Each wall is flat, endless, passes through zero and stands at right angles to its row. A trip goes straight from one point to another. Which walls does it cross, in order?

Walls:
(1): [ 2.2 -2.5]
(2): [-2.6 -2.4]
(3): [-2.3  5.0]
(4): [-0.4 -8.4]
(5): [-6.4  0.4]
(6): [-3.6 -7.0]
(7): [0.3 1.7]
Trips:
[5.5 2.9] to [ 7.1 -1.5] -> 3, 4, 7
[-3.1 -3.2] to [0.3 2.4] -> 1, 3, 4, 7, 6, 2, 5
[-2.3 -0.4] to [2.6 2.9] -> 4, 7, 6, 2, 5
[0.8 2.8] to [3.7 0.7] -> 1, 3
[ 1.3 -0.4] to [-0.1 -5.2] -> 6, 2
[ 6.9 -0.8] to [-3.5 -5.9] -> 7, 6, 2, 5
[-1.6 -7.7] to [-2.8 -4.3] -> none
[-4.5 -3.2] to [-3.9 -5.4] -> 1
[ 0.0 -6.2] to [1.6 0.2] -> 2, 6, 7, 4

Walls:
(1): [ 5.1 -2.0  4.2 -0.1  0.3 -4.2  4.2  4.4]
(2): [ 0.7 -1.8  2.7  2.2  4.9 -6.2  2.1 -1.2]
(3): [ 1.7  0.3  2.8  0.7 -0.1 -3.7  2.1 -2.8]
(4): [-2.5  1.6 -2.8 -2.9  0.7  2.4 -5.0  3.1]
(5): [ 1.9 -0.6 -1.3  2.1 -0.9 -5.4 -3.7  1.6]
Trips:
[-1.2  0.5  0.4 -7.5 -2.8 -2.9 -3.4 -4.1] to [-2.1  0.0  9.3 -3.0  2.8 -1.3  2.9  2.0] -> 5, 2, 1, 4
[-3.2 -0.7  0.6  0.6 -1.3  2.0  2.1  2.2] to [-0.2 -2.1 -5.2 -2.4  0.0 -1.0  1.2 -0.7] -> 5
[-0.5 -4.7  2.8 -0.5 -6.0 -5.0 -6.8 -0.2] to [ 1.9  1.1  2.4 -0.2 -1.3  6.2 -3.8  1.8] -> 2, 3, 1, 5
[ 0.9 -4.4 -0.2 -3.6  0.9 -1.2 -4.8  4.1] to [ 0.8  2.1  4.1  4.4 -3.5  2.5 -6.6 -0.7] -> 1
[  2.7  -3.0  -5.2  -3.1 -12.0   4.1   3.3  -0.6] to [ 2.7 -5.6  2.1 -4.2 -9.6  1.7  5.9  0.1] -> 1, 3
[-2.7  6.7  5.0 -7.3  4.1  1.5  0.7  3.4] to [-4.0  4.0 -0.8 -3.1  6.8  4.0  0.1 -0.5] -> 1
[-0.8 -6.0  0.1  2.2 -1.5 -2.2 -0.4  2.6] to [-3.2  1.3  0.7 -5.4 -2.5  4.1 -2.5  1.0] -> 4, 2, 1, 5
[ 4.8 -5.2  1.9  4.5 -1.1 -0.6  3.9  3.7] to [-2.5 -7.8  5.0  5.5  1.2  0.2  2.8  3.4] -> 5

Walls:
(1): [-0.2  7.9 -4.8  0.6  1.4 -1.8 -7.1  0.9 -0.3  1.3 -0.5 -2.4  1.0  4.5
 -0.2 -1.0 -2.3  7.2]
(2): [  0.8  -4.9  -2.4  -1.9  -0.1  -1.3  -1.7 -10.4   0.0  -3.7   0.2   4.4
  -3.6  -1.2   0.0   4.3   3.2   4.5]
(3): [ 2.3 -3.6 -0.1 -1.3  5.0  2.2  5.1 -0.5 -2.7  3.2 -4.8 -1.7  2.8  1.8
  2.5 -7.2  3.5  4.6]
(4): [ 3.2 -6.8 -3.3 -0.6 -4.4  0.0 -1.0 -0.3  3.2 -2.0 -1.6 -2.6  3.5 -2.1
  1.1  6.0  1.8 -3.4]
Trips:
[ 2.3 -3.6 -5.4  4.9  0.6  5.8 -1.2  0.5 -0.5  0.8  7.5  0.9  7.3 -3.7
 -6.2 -1.4 -0.6 -1.2] to [-5.1 -2.3 -1.5  0.6 -4.1 -1.0  0.2 -1.0 -8.3  1.6 -3.3 -1.4  3.3  2.4
 -6.5  0.7  4.5 -8.9] -> none
[ 4.8 -5.4  4.9  3.8 -0.7  1.2 -5.3  0.7 -1.6  5.2  0.9 -4.6 -2.6  0.6
 -2.4 -0.5  4.4 -2.9] to [ 2.6 -6.0  4.3  0.2  2.0 -7.7  5.2  0.5  1.3 -5.4 -6.3  4.6  2.0 -1.4
 -0.5  0.1  1.9 -0.4] -> 2
[ 0.8  2.4 -1.0 -1.5 -2.2  6.9  2.7  1.8  3.2 -3.2 -1.7  5.6  0.0 -0.6
  3.9  4.8 -1.9  0.4] to [-2.5  1.1 -0.6 -2.8 -1.9 -7.8 -4.8  1.2 -0.3 -3.7  1.3 -3.6  0.9 -6.0
  1.2  0.5  2.3  2.0] -> 1
[-0.4 -4.4 -4.3 -2.8  0.2 -4.8 -4.3  2.6 -4.3 -1.1 -8.5  5.4  2.3  0.2
 -5.7 -7.5  0.8  3.4] to [ 0.2 -1.1 -5.4  0.4 -7.3  3.8  3.5 -4.9  4.9  8.9 -1.8  0.9  3.5 -3.1
 -0.6 -4.1  1.2  2.6] -> 4, 1
[-0.1  1.6 -1.7  3.1 -7.4 -4.1 -2.9  0.8 -2.8 -1.6  5.6  2.1 -4.9  0.6
  1.7  8.1 -3.2  1.7] to [ 1.1 -0.4  0.5  1.8 -7.3 -0.4  1.4  2.6 -1.1  6.1 -3.7  2.0 -0.4  2.0
  3.4 -1.7 -1.5  2.4] -> 2, 3, 4
[ 2.9 -4.1 -1.4 -3.0  4.8 -7.1 -2.4 -1.0 -1.6 -8.5  2.1  2.0  1.8  2.3
 -1.8 -7.7 -2.7 -0.2] to [ 5.1  6.9 -4.1  0.2  1.8  2.3 -2.6  5.4  2.1  0.8  2.1  5.2  2.7 -1.4
 -1.9 -1.5  1.3 -4.1] -> 2, 3
[-4.5 -3.1 -1.4 -3.0  3.9  4.5  3.3  1.2 -3.9  2.4 -4.4 -3.2 -2.9 -0.1
  4.5  1.2 -4.8 -5.4] to [-3.2 -1.8 -1.6 -2.2 -2.1  1.4 -3.3  6.5  4.1  3.7  3.6 -1.1  3.6  7.2
 -1.9 -5.8  2.5  0.6] -> 4, 1
[-0.6 -5.1 -0.9  2.2 -2.0 -4.1 -6.4  2.1  5.7  3.2 -0.1 -0.5 -2.8  1.3
  3.2 -7.2  0.0  1.3] to [ 1.0 -2.1  4.4 -3.9 -2.1  1.2 -1.6 -3.4  2.3  1.9 -2.7 -4.5 -1.3  2.5
  1.9 -5.0 -4.5 -1.9] -> 4, 1

Walls:
(1): [-1.7  0.8 -1.4  1.2  1.1  2.9 -5.2  1.6  1.6 -2.5 -0.6 -3.1 -6.6  1.5
  0.4 -8.0  1.1  5.6 -4.6 -4.7 -1.6 -7.0 -2.5 -1.9  1.7 -1.9 -4.8  0.3
 -2.8  3.9 -8.7 -2.4 -2.6 -3.4 -1.6  5.4  6.1 -0.1 -3.5 -1.9  4.8  6.5
  2.4  9.7  1.5  0.2  3.1  1.5]
(2): [ 1.3  5.0  0.7  4.5 -2.0  5.1  0.9 -1.7  0.8  0.9 -1.6 -0.6  3.6 -2.4
  8.3  0.7  0.5 -0.7 -0.8 -1.5  1.0 -3.6  5.9 -7.0  4.0 -2.0 -1.8  1.7
 -0.4  4.4  2.8 -0.6  5.0  2.8  2.4 -2.2 -4.4 -4.3 -5.5  6.6  3.9  1.1
 -4.6 12.4 -0.3 -1.6 -2.2  2.2]
(3): [-3.0  1.2 -3.8 -2.1  0.6  2.1  4.7 -0.6 -2.7 -0.3 -8.0 -6.3  1.9 -0.5
 -0.8 -2.3  6.3 11.0 -3.7  6.6 -0.2 -4.5 -4.0  3.3 -2.4  2.1 -0.5  0.7
  1.0 -3.7  0.0  0.3  1.8 -1.4  7.3  0.6  3.6 -7.5  0.7  0.9 -1.3 -0.9
  3.5  1.7  3.5 -1.4 -3.5 -0.4]
(4): [ 3.5 -1.3  1.8  4.4 -6.3 -0.9  0.7 -3.8  3.5 -2.2  4.8  0.8  1.3  0.4
 -1.1 -2.7 -0.2  1.4 -3.5  2.3  0.2 -0.5  0.9  4.3  1.1 -2.1 -0.8  5.5
 -2.3 -0.8  3.7 -8.4  1.0 -1.6 -2.4 -2.2 -1.8 -1.7  0.9  0.6  6.7 -0.3
 -4.5  1.4  1.4 -1.4 -5.3  2.7]
(5): [ 3.7 -4.5 -6.5 -1.6  3.7  1.5 -5.8 -2.8  0.8 -0.6  2.8 -3.6 -1.1 -3.9
 -1.4  1.2 -2.4  2.2  0.1 -0.2  9.9 -0.4 -0.6 -2.5 -5.1  1.9 -3.2 -0.4
 -2.2  4.6  4.1 -4.3  1.8 -2.3  0.6  0.3 -3.4 -4.3  0.8  4.5 -2.0  0.5
  0.3  2.9  0.6  5.5 -5.1  4.7]
(6): [-4.5 -3.3  2.2  2.8  0.9  1.7  1.8 -5.5  3.6  3.6 -7.4 -3.6 -1.0  2.4
 -3.1  4.0  0.0  1.2 -1.5  0.5 -0.4 -5.1  2.2  1.6 -3.0  1.8 -4.5 -0.7
 -0.5  7.2  2.2  9.9 -2.8  3.3  0.4 -3.2  7.1 -0.7  1.2  2.4  3.4  0.6
 -0.8  4.4  0.1  2.3 -0.5 -1.2]
Trips:
[-0.5 -3.2  1.0 -2.8  3.5 -0.8 -1.2 -3.1  3.4 -4.4 -1.9 -1.8 -3.1  0.1
 -1.4  0.6 -2.9  0.4  2.2 -0.8  3.6 -4.1  3.0 -5.9  2.1 -0.5  4.1 -0.1
  2.9 -3.8  6.4  4.7 -2.8  4.3  1.4 -2.7 -6.0 -2.9 -8.0  6.7  1.1 -2.9
 -0.9 -0.8  1.0 -1.7  1.8  3.4] to [-1.0  3.2 -0.8 -0.4  3.6  2.4  8.0 -0.1 -0.6  1.7 -3.9 -4.8  3.0  1.2
 -3.6  0.2  1.1 -1.1  2.8 -3.4 -3.7 -1.0 -3.1 -2.5  7.5 -0.8 -0.5 -6.1
 -2.9  4.7 -2.1  0.2 -2.0 -0.3 -1.2  1.1  1.8  2.3 -1.3 -7.4  0.0  2.8
  2.1 -0.6  2.2 -4.6 -5.7  3.5] -> 3, 5, 1, 2
[11.2 -3.7  1.7 -2.2  1.0 -3.2  0.3  2.3  0.4  1.2 -4.7 -1.5 -4.4  0.7
 -1.8  5.0 -1.1  8.4  0.9 -2.0 -3.3 -4.8  0.9  0.4 -4.9  0.2  3.7 -6.2
 -1.4 -3.5 -1.4 -0.5  2.6  2.9 -4.1 -5.9  3.1  3.5  5.1  6.6  0.3 -3.0
  0.0  0.2 -1.7  6.1 -0.2  1.2] to [ 5.4 -5.0 -0.4 -0.2  3.4 -1.2 -1.8 -4.3  2.3  2.1  5.9 -5.0  9.7 -4.1
 -8.9 -3.5  3.4 -3.9  0.5 -4.2 -1.0 -1.0 -4.7  3.1 -7.6 -0.3 -1.3  0.6
 -0.5 -9.3  5.0 -4.8  0.1  2.9  3.5  1.7  2.8  1.6  1.9 -8.0 -1.6  7.6
 -1.5  0.9  1.2 -2.0  2.2 -4.8] -> 4, 6
[ 6.1 -4.8  4.7  5.0 -0.6 -5.5  5.2  2.0  1.2 -1.3  2.8  0.6 -4.4  1.5
  0.1 -4.5 -1.3  3.5 -2.9 -0.3  6.4  1.0  1.5  0.2  2.2 -0.1  3.2  4.2
  3.2 -1.4  0.9  1.2 -0.4  2.2  0.3  1.3  5.4  2.3 -3.3  0.7 -7.0  4.0
  1.0 -1.0 -3.5  2.0 -0.3  1.1] to [ 0.4  4.0  1.3 -1.4 -1.9 -0.2 -0.9  1.1  6.0  0.7 -3.8 -1.6  2.0  1.5
  1.1 -1.5  5.3 -0.5 -3.3 -1.6 -3.4  2.0  1.6  5.1 -5.2 -0.1 -1.3 -2.4
 -0.4 -2.3 -1.4  0.0  5.8 -5.6 -5.3  3.5 -2.4 -1.0  2.6 -3.1 -2.6  3.0
  2.0 -0.3 -0.4 -6.5  5.4  1.6] -> 3, 4
[ 5.1  4.1 -0.2 -0.7  2.7 -1.0  2.0 -1.2 -2.4 -0.7 -5.6  0.4  1.7  4.6
  1.1  0.3  0.2  4.1 -0.9 -3.5  4.6  2.5  2.2  1.6 -0.8 -2.5  6.4  3.5
 -7.4  0.4 -3.7 -5.6  8.3  3.7 -0.2 -3.9  1.6 -3.7  6.3  0.6  4.3 -0.5
 -1.7 -7.2  2.3 -3.5 -2.8  2.0] to [ 3.8  3.9  4.7  3.0 -1.1 -5.1 -6.8  0.4 -4.3  2.5 -0.5 -4.2 -2.7  2.2
  4.3  1.4  3.1  0.8  2.4  3.7  1.5 -0.6 -5.1 -0.7  0.0 -2.8  2.4 -0.2
 -1.6 -3.7  3.7  1.2  1.0  3.6  2.7  0.4  6.1  2.7 -1.4 -0.9  5.5  6.6
 -5.2  3.2 -2.4  1.9  2.9  3.8] -> 5, 1, 6, 3
[ -2.2   0.3   4.5  -0.9   0.4  -3.8   2.5  -0.4   6.9   1.9   0.8  -1.6
   0.9   6.3   3.2  -5.8   4.1  -4.3   2.9   0.6  -0.7  -2.8   0.2 -10.3
   2.9  -4.6   4.0   0.3  -4.9  -0.2   7.5   0.4   4.8   0.6  -4.4   4.5
   1.6  -3.6   0.8  -0.9   5.1   4.7  -2.7  -6.0   3.0  -8.8  -0.8  -0.6] to [ 5.0 -4.4  1.3 -6.8  2.7 -0.3 -2.7  2.8  4.1  0.3  4.0 -2.8  2.2 -0.2
  3.4 -0.3  0.8 -3.1  5.0  1.9 -7.9  0.7  7.2  0.4  1.3  5.8  2.4  0.7
  0.1  4.8  7.6 -2.6  3.2 -1.0  0.9  3.1  2.7 -0.3 -2.6  2.0  1.1  0.2
 -4.9 -1.0 -1.5 -0.5 -1.9 -3.1] -> 5
[ 2.9 -6.0 -7.3  0.5  0.2  4.9  2.5 -1.1 -5.9  5.9  5.5  0.0 -0.3 -4.4
  1.4  6.5  2.5  7.6  6.1 -6.0 -2.8  6.1 -1.7 -0.9  1.1 -2.7  1.4 -3.8
  1.4  2.1  4.7  0.5 -3.1 -5.2  5.3  4.4  2.7 -2.5  4.2 -3.0  4.1 -1.9
 -1.1 -3.8 -1.7 -1.9  0.1  1.0] to [  3.2   3.4   0.0  -0.7  -0.9  -3.1   1.6   2.0   1.4  -1.0  -7.9   0.4
   2.5  -2.1   4.9  -3.9   2.9  -1.6   0.1   0.7  -3.5  -2.2  -0.4   1.3
  -2.0   7.2   0.2   8.7   0.3 -10.6   0.2   0.5   2.3   0.6   4.0   2.1
   4.3  -1.0   2.1  -2.8   2.3   3.6  -4.6  -5.0  -2.4  -0.4  -5.2  -1.3] -> 5, 4
